Rows are points. Each table stands for the endless flat space through its points: a line for two points, a plane for three, and so on. Write the one point that lies in both, or say that there is none.
In the rows, zero is written as 128.

First:
[[146 165 155]
 [158 173 143]]
Second, 2 rows:
[[146 178 156]
 [152 196 176]]
They share: no point

First (4 x 6):
[[114 131 158 126 129 120]
 [ 87 168 157 126 136 156]
 [ 59 140 189 114  80 124]
 [ 94 146 147  69 116 101]]
Second, 3 rows:
[[ 99 155 159 109 128 123]
 [ 73 151 154  78 124 125]
 [ 88 172 169 117 145 137]]
They share: [ 94 148 154  96 121 119]

First:
[[150 121 107 114  92 114 159  61 128]
 [166 129 141 137  89  96 158  73 142]
 [191 131 176 163  85  63 149  75 145]
 [137 160 152 136 101 140 155 102 170]]
Second, 4 rows:
[[192 174 142 181  79 155 140 116 148]
 [177 171 132 179  73 143 147 127 149]
 [172 161 178 162  93 133 144  82 173]
 [180 160 177 157 101 133 138  81 161]]
They share: [157 153 166 149  97 111 147  93 161]

First (2 x 12):
[[128 129  95 107 138 131 107 165 144 134 120 104]
 [ 93 119 115 127 183 151  92 160 119 109 170 124]]
Second:
[[ 96 125  90 104 184 130  84 167 142 141 139 103]
 [117 128 108  92 208 142  54 194 163 111 163 109]
 [109 128  99  88 217 134  44 193 169 120 154 102]]
They share: no point

First, 3 rows:
[[101 159  98 159 131 112 120  91 102 154 100 125 110 163 151 143 114 125]
 [ 80 180  80 171 152 124 129 100  90 133 103 101 104 187 145 122 129 146]
 [ 96 125 110 158 121 117  93 106  91 173 105 151 106 128 159 177 130 118]]
Second, 4 rows:
[[111 167  62 163 125 124  99 107 119 142 121 114  98 184 128 152 106 129]
 [ 95 173  90 185 125 144 127 123  77 146  97 142 100 146 138 134  96 135]
 [ 88 163  99 171 134 128 121 106  86 152 101 131 106 155 149 142 119 135]
 [ 99 183  87 162 122 135 101  99 130 157 139 120 108 191 126 165 113 144]]
They share: [ 90 157  94 164 137 119 115 100  93 151 103 123 106 162 151 145 126 132]

First, 5 rows:
[[110  71 133 147  68 102 186 142 130 176 140  67  79 129 111  70 113 102
  119 129 112 117 120 154]
 [146  88 139 165 123  62 138 169 100 133  76  79  67  79  82 124 121  91
   87 110 123 100  93 156]
 [158  81 122 133 146 144 131 155 161 147  98 131 123 138 130 112  82  99
  108 113 119 100 116 135]
 [134  91 155 135 142  98 136 156 138 144  74  99  91 111 113 126 125 118
  121 111 138 111  98 132]
 [ 80  76 146 141  52 122 211 126 156 189 161  57  85 156 131  54 131 115
  148 123 114 129 134 147]]
Second:
[[120  75 130 150  94 113 176 119 154 180 113  81 112 117 124  81 152 121
  123 134 112  90  79 153]
 [129  85 173 173 121 133 163 194 151 122 124 100  83 125 106 138  87  98
  136  57 150 108 175 143]
 [113 111 129 135 113 109 164 100 171 157 106  87 103 150 141  69 159 109
  129 110  90 118  86 143]
 [ 95  97 151 153 132 130 175 163 147 164  97  70 119 141 144 114 123 108
  109 124 132 122 125 125]
 [ 91 127 159 151 149 121 178 144 155 149 100  67 119 166 167  99 129 109
  109 110 108 142 126 119]]
They share: [116  95 146 151 116 122 165 145 159 149 110  89  99 136 126 102 128 105
 128  97 121 112 122 141]

First (4 x 24):
[[132 137 122 137  89  72 122 171 122  45 144  92 145 169  97 109 217 169
  154 134 169 115  87 155]
 [131 146 123 128  86  82 130 165 126  55 140  99 144 171  95 109 211 170
  155 139 163 125  94 149]
 [128 149 134 105 101  98 134 155 134  83 134  88 123 185 107 123 199 183
  148 150 171 149 115 153]
 [156 197 170 101 109 130 166 147 126 127  90 152  99 165 139 159 139 151
  116 174 147 197 139 105]]
Second:
[[186 174 162 107  69 123 120 177 101 127 151  87  90 139 112 130 146 142
  108 168 163 144  99 104]
 [165 157 147 124 127 108 144 125 138  82  97 132 101 176 151 134 184 175
  146 170 159 175 127 131]
 [163 203 126  83  80  94 129 161 122  52  81 120 117 202 144 128 191 175
  142 168 164 171 109 113]
 [159 159 138 119 136  98 145 113 146  60  73 144 105 194 160 128 195 187
  158 172 156 187 133 133]
 [172 164 168  93  77  93 100 173  93 111 115  95  80 151  96 102 124 148
  104 170 147 168 107  90]]
They share: [151 167 159 120 113 102 142 161 120  96 109 122 107 166 135 150 166 157
 122 158 165 165 119 129]
